Each row is a point. The points of each table are mixes of a few directions, plus a little noise. How many directions does each table use, and how many do they share? Where both have some left over, give the other angles between the two spaces (their principal angles), to ten degrees, smallest first.

First (7 x 2)
[[-16  30]
 [-11  24]
 [ 14 -30]
 [-10  20]
 [ 26 -54]
 [ 16 -32]
 [-19  39]]
Second (4 x 2)
[[ 29 -60]
 [-11  24]
 [ -7  15]
 [ -9  20]]
Directions: first 1, second 1, shared 1

First (6 x 6)
[[  4  55 -15  37 -33  49]
 [ -2 -19   3 -35   9 -14]
 [  6 -39  17 -42  25 -27]
 [ -5  -4   2  60   8 -18]
 [-21   2 -19 -57 -17   0]
 [ 16   7  12  35   7   8]]
Second (9 x 6)
[[-36 -52  23  29 -18 -29]
 [ 28  31   1 -23   3  26]
 [ 41  34  -2 -17  32   0]
 [-35 -21  13  19 -37  -6]
 [ 35  46 -10   4  44 -39]
 [-15  10 -40 -13 -13  37]
 [  6  -3  35  19   4 -42]
 [ 12 -22 -11 -28  13  43]
 [-36 -23  -8  11 -30   8]]
Directions: first 3, second 4, shared 2; angles 70

First (7 x 9)
[[  4   3   5   3   8 -16  -3 -10 -30]
 [ 43  -8 -35   5 -60  13  15  44  29]
 [-13   4  15  -1  24 -11  -7 -20 -23]
 [-24   0   7  -5  15  14  -5  -6  26]
 [-33   1  13  -6  25  14  -6 -12  25]
 [  4   4   7   2  12 -18  -2 -13 -35]
 [ 21  -3 -15   3 -25   3   6  18   8]]
Second (7 x 9)
[[  0 -13   9  20   8 -11   2  11   6]
 [  0  30 -21 -46 -18  25  -7 -27 -14]
 [ -1  -7   4  10   4  -6   2   6   3]
 [  0 -27  19  43  17 -24   5  24  13]
 [  0 -13  10  22   9 -12   4  12   7]
 [ -1  -7   5  11   5  -6   2   6   3]
 [  0  39 -26 -60 -24  33  -8 -34 -17]]
Directions: first 2, second 1, shared 0; angles 90

First (8 x 14)
[[ 13  -6  45 -55  41 -23   4 -29  -7 -47 -12  17  16  25]
 [-18  -3 -10 -21   5  19 -32 -11 -27 -41   3  32  56   4]
 [ -5   1  15 -35  48 -20   7 -22  -7 -31  20   1  19  -2]
 [ 16  13 -54  29 -28  35  -6 -23   7   3  -2 -12 -29 -22]
 [ 13  10  11  13 -27 -15   9  18  18  27 -17  17 -13  11]
 [-15  -2  -7  24   5  -9  14  22   8  35  21 -33 -18 -19]
 [  6  10  19  14  -2 -38  32  25  29  46   6 -11 -29  -1]
 [-12 -23 -19  29 -41  51 -32  20 -21   9 -19 -13  -1   3]]
Second (9 x 14)
[[-18  -5 -35  16  -6  41 -22 -17 -11 -12   7  23  21  12]
 [-32  -2   0  50  13  10 -41  17  -3  34  24  -8   8 -28]
 [-16  -1 -33  13 -60  12  11  48  -5  21  -6  13  23   7]
 [  9  -4  57 -13  22 -40  12  13  12  14  -9  -6 -14  10]
 [ 31 -15  46 -36  26 -12   5 -18  -9 -29 -24 -48 -37  -6]
 [ -1  21 -26 -58  13 -36  43  -4  -4 -38  27  15  45 -10]
 [ 16   0  26 -14 -14 -24  28  14  14  11 -21  12 -12  28]
 [  5 -11  -4  40  -4  45 -34 -27   3   9 -17   3 -30  15]
 [  6  17 -31   4  11   3  -2 -27   4 -10  18  -5  -5 -28]]
Directions: first 5, second 6, shared 4; angles 40

First (8 x 20)
[[-35 -11  -3  -1  -4   6  16  -2 -38  -4  -2   0  -4   8  23 -13  37  26
  -33  26]
 [ 15  -5  -8  22 -12  -3  -8  28  38  10  15   6  -6  17 -46  14 -38 -20
   19 -11]
 [ -6   1 -19 -28  12  13 -17  12   1   1  -6  17   9  11  24   9 -10  10
    9 -28]
 [-27 -26   4  13   6  19   4   2 -32 -10  -9  12  18 -13  31  -9  23  18
   -4 -13]
 [ 31  16   4 -21  12  -7 -19 -14  33   7 -13  -9  -4   0 -11   6 -30 -21
   17 -13]
 [ 15   0 -17 -26   5  22   2 -17  11 -16 -17   1  16   4  18  -4  17  15
   11  -9]
 [-21 -19  28  37  -3 -13   5   2 -16  11  -2 -10 -14  -5 -18 -10  -3 -12
  -21  20]
 [ 27  43  11   6 -17 -37  16 -11   2   1  36 -16 -15 -21 -20   6   3 -17
    2  27]]
Second (8 x 20)
[[ -1   1   2  -3   2   5  -8   0  -8  -4   1   2   4   7  -3  -1   2  -2
    8   9]
 [  5  -8 -13  18 -15 -32  50  -3  53  27  -6 -12 -24 -44  19   9 -12  12
  -52 -57]
 [  0   0   0   1  -1  -2   2   0   3   1   0  -1  -1  -2   1   0   0   1
   -3  -3]
 [ -5   8  13 -19  15  33 -52   3 -56 -29   6  12  25  46 -20  -9  13 -12
   56  60]
 [ -1   2   4  -5   4   9 -14   1 -15  -8   2   3   7  13  -5  -2   3  -3
   15  16]
 [ -2   3   5  -7   5  12 -19   1 -20 -10   2   4   9  17  -7  -3   5  -4
   20  22]
 [  3  -6  -9  13 -11 -23  36  -2  39  20  -4  -9 -17 -32  14   6  -9   8
  -38 -41]
 [  0  -1  -1   2  -2  -3   5   0   5   3   0  -1  -2  -4   2   1  -1   1
   -5  -6]]
Directions: first 6, second 1, shared 0; angles 80

First (9 x 32)
[[-23  14  37 -16 -34   2 -12  -4 -30  17   4   4 -19 -14   9  10  -8  -1
  -15 -10  -4 -13   3   6  -7  17  16  -5   3 -13 -42  14]
 [ 14  -1 -32  30  -4  -9   0   0  -4  36  22   6 -11   9 -35  11   0   6
  -17  -2 -12  35  18  -9 -10  43  13  50 -10  -7 -14 -14]
 [  5  -1  19 -28  -1  -8   5  18  22  -6  14  -3  -6  10   7 -12 -18  15
    8  12  10 -12   2 -10  25 -21 -13 -18   1   2  21   4]
 [ 21   6  23 -20   5 -24 -15  22  19 -11   6   1  16  29   7 -14   9  -3
    7  17  12   1  -4   7   9   2 -11 -20 -12  -8  15  -7]
 [-42 -25  11  -6   3 -14   2  -1   8  17  24 -24 -16  -3   1 -31  11 -23
   21 -15  21  -8  23  -1 -14  -3 -34 -22 -28  23  15   7]
 [ 17   1 -27  14  22   4  15  25  30  -2  -9  -8 -28 -12 -20 -20  19 -17
   26 -25  13  30   8   2 -12 -19 -14  15 -12  18  16 -11]
 [  3   3   6  -3   5  13  -9 -24 -17 -36 -30   9  43   3  28  17   2   4
   -8  18 -10 -25 -29  10   6 -13  11 -24  21 -10   2   4]
 [ 25  -1 -43  25  12  16  15 -11   3  -4  -7  12  12  -1 -15  22 -16  23
  -13  11 -19  13  -7 -13  13  -1  17  34  21  -3   9 -10]
 [-21   4   6   4  -9  21  -2 -27 -31 -13 -24   4   9 -22  19  17   0  -5
   -9  -7 -10 -20 -14   8  -9  -6  15 -10  17  -3 -21  11]]
Second (8 x 32)
[[ -1  12  37 -31 -21  -2  -3   6   0   4   4   7  -2   2   9   3 -26  18
   -6  10   4 -19  -1  -2  16 -10   5 -14   7 -11  -6  11]
 [-23 -10  18 -29 -12   6   0  10  -9 -15  24  -8 -34  -7  31   6 -16  19
   -5   6 -12 -27  -6 -17  38  -9   2 -28  26  -1  -9  12]
 [ -7   0  13 -12   0   2  -7   5  -5 -18  -4  -4  -6  -4  21   0   8  -4
    3  -1  -1 -12 -10   4   7  -8  -1 -23   8  -1  -5   4]
 [ 23  22  19  -4 -19 -11   5  -5  12  35  -6  18  28  10 -33   0 -32  15
   -9  10  15   7  13   5 -13   2   4  27 -20 -11   6   2]
 [ 18  13   1  10   0  -6  -1  -6   6  13 -18  10  26   6 -20  -4   2  -8
    2  -1  11  13   5  13 -23   3  -1  16 -18  -4   5  -4]
 [-20 -36 -60  36  31  12   6  -3  -6 -17  17 -21 -29 -10   7   2  35 -14
    7 -14 -21  15   0 -13   4  13  -5   7  13  21   4 -12]
 [-23 -36 -52  30  32  13   2  -1 -10 -28  12 -23 -32 -12  20   0  42 -19
   10 -15 -21   9  -7 -10   6   9  -7  -7  16  21  -1 -10]
 [ 33  33  25   0 -12 -14  -3  -7  12  26 -31  21  49  13 -35  -6 -12  -5
   -1   5  24  14   7  24 -34  -1   2  22 -33 -14   6  -2]]
Directions: first 6, second 3, shared 2; angles 60
